Each row is a point. Each table stands for the endless flat space through its points: a line for two points, a plane for three, and so on. The two share one point or none. Which?
(in the rows, 128 means zero)

First, 2 rows:
[[124 109 141]
 [144  97 153]]
Second (2 x 3):
[[119 119 129]
 [124 123 123]]
They share: [114 115 135]

First, 2 rows:
[[129 130 155 155]
 [134 140 159 150]]
Second:
[[115 110 157 149]
 [123 110 137 181]]
They share: [119 110 147 165]

First (4 x 8):
[[121  98  48 156  84 155 128 122]
 [ 67 140 106 166  74 184 129 147]
 [106 190 172 130 142 144 152 157]
 [ 86 137 104 169 117 138 135 127]]
Second:
[[102 164 100 133 112 188 146 141]
 [ 93 179 134 161 115 189 149 130]
 [ 92 132  98 143  94 140 140 159]
 [ 85 154 111 149  99 154 152 158]]
They share: [ 97 145 112 151 103 159 137 142]

First:
[[153 119  86 181  99 142 128 148 165]
 [157 127  90 171 107 133 121 152 158]]
Second, 2 rows:
[[185 156 106 134 106  97 114 141 160]
 [169 142  98 152 112 115 114 151 154]]
They share: [161 135  94 161 115 124 114 156 151]

First (5 x 12):
[[124  84 137 202 153  58 154  58  93 123  87  99]
 [ 88  95 148 128  52  78 110 146 141 131  54 106]
 [ 98 117 110 168 102  85 135 113 119 145  89 125]
 [123 116 121 144  88  78 120 112 109 121  82 116]
 [102 101 127 187 126  68 144  88 110 140  81 112]]
Second:
[[122 100 125 153  93  96 126 115 124 123 115 122]
 [126  90 105 153  95 100 142 113 108 113  95 106]]
They share: [124  95 115 153  94  98 134 114 116 118 105 114]

First (4 x 14):
[[125 113 114 123 117 117 132 164 112 151 135 111  95  92]
 [127 127 104  95 115  93 130 150 132 143 127  89  89  60]
 [109 105 134 143 137 137 118 162  98 171 143 141  93 114]
 [170 112  83 135  98 111 106 162 129 141 143 105 125 101]]
Second (3 x 14):
[[155  92 128 108 139  97 142 144 109 170 163 116  94 122]
 [113 128  92 156  91 145 106 186 115 134 115 116 112  80]
 [129 124 103 157  90 141 106 174 109 142 113 120 113  92]]
They share: [134 110 110 132 115 121 124 165 112 152 139 116 103 101]

First:
[[157 124 141 104  99 108 150 115 108  91 123 126 107 108 154 147  66 179
  126 149]
 [161 122 105 144 107 122 136 155 124 143 131 104 117  84 144 129  92 153
  110 175]
 [130 127 125  79  94  94 164 104  91  76 118 110 113 109 176 174  83 176
   94 131]]
Second (2 x 20):
[[141 136 108 105 103  97 156 123 104 102 117  92 110  83 171 145  89 173
   90 158]
 [150 112 111 132  94 112 138 141  98 126 144 104 131  95 144 154 116 158
  108 152]]
They share: no point

First, 6 rows:
[[115 139 162 121 109 128 149 131 177 102 147 156 171 147 104 129 106  91
  105 139  81 104  80 111]
 [ 85 147 118 123 150 158 149 134 179 110 151 145 154 117 104 128 101 121
  118 143 101 113  89 114]
 [ 68 154 109 100 157 182 134 128 159 102 146 141 168  82  81 125 130 138
  111 112 117 100 114 118]
 [105 123 126 134 107 107 140 127 171 116 163 151 139 161 119 124  98  76
  111 162 101 138  74  93]
 [ 47 156 102  66 159 170 121 100 144  87 160 119 172  92  87 102 124 145
  104  98 129 102  98 110]
 [133 121 123 188 125 161 158 183 179 147 136 180 144 120  91 155 106  89
  115 171  96 113 115 110]]
Second:
[[ 61 150 113  73 129 128 144 157 204 131 159 155 210 119 147 145  91 127
  140 137 121  71 110  93]
 [113 122 133 151 115 136 148 131 138 109 145 143 126 127  57 113 125  91
   70 145  75 135  80 105]
 [108 152 124 134 153 150 123 111 152 135 128 109 165 127  71 113 138  97
   92 140 104 143  66  72]
 [ 90 114 130 124  93 122 165 161 162  99 166 177 139 121  93 131  96 105
   90 144  78  95 108 126]]
They share: no point

First:
[[145  99 160 195 158 129 197 127 148  85 147 176 179 116 123 147 137 146
  132 144 118 103 162 121]
 [167 118 164 169 166 137 195 108 144  86 123 157 156 127 108 133 152 115
  134 143 114 131 148 138]
 [149 121 161 168 137  78 152 149 119 115 146 172 155 105  95 129 144 129
  130 146 144 162 122 110]
 [142 117 150 124 132  96 157 129 122  84 123 121 149 123 100 104 134  89
  109 181 118 181 126 158]
 [156  94 143 198 155  99 172 134 112 100 125 174 168 105 106 108 114 134
  128 125 132 131 134  81]
 [108 144 145 142 144  58 144 149 120  89 117 159 164  93 116 127 132 102
  127 192 168 177 129 143]]
Second:
[[159  94 146 154 115 107 184 150 115  89 178 144 180 116  84 142 126 137
  122 165 113 164 125 159]
 [147 114 170 138 151 111 148 126 139 117 142 144 140 140 112 102 150 117
  122 165 117 152 121 127]]
They share: no point

First (5 x 24):
[[110 107 143 121  96 159 122 112 165 144 132 153 106 117 107  98 139 104
  133  83 136 135 141 134]
 [118  81 138 157 109 155  99  97 156 126 106 194 109 135  78 104 118  67
  122  93 119 167  91 137]
 [151  84 160 139 120 144 131  83 170 138 114 185 105 114  58  77  94  61
  134 116 112 178 104 160]
 [101  83 122 157  91 151  83 117 151 131 103 192 116 147 101 107 141  79
  114  84 130 162  93 129]
 [ 94 111 150 103 111 181 141 101 170 154 150 140  99 105 120 104 140 119
  144  53 155  95 157 115]]
Second (5 x 24):
[[ 99 123 151 147 116 180 144  83 173 123 117 142 118 120  88 102 144 101
  134 121 142 160 114 131]
 [109  52 151  86  62 165 105 171 136 136 169 216  84 122 124 122  87 112
  146  40  86 164 152 118]
 [ 88  91 160 131 102 185 129 108 156 134 145 168  93 108 112 108 131 123
  141 100 102 159 107 113]
 [115 119 152 132 115 152 122  90 166 152 113 136 116 116  94  92 145  93
  129 117 135 140 130 153]
 [100 119 150  94 115 149 145 110 136 141 125 154 128 139 110 127 145  69
  108 104 146 133 118 129]]
They share: no point
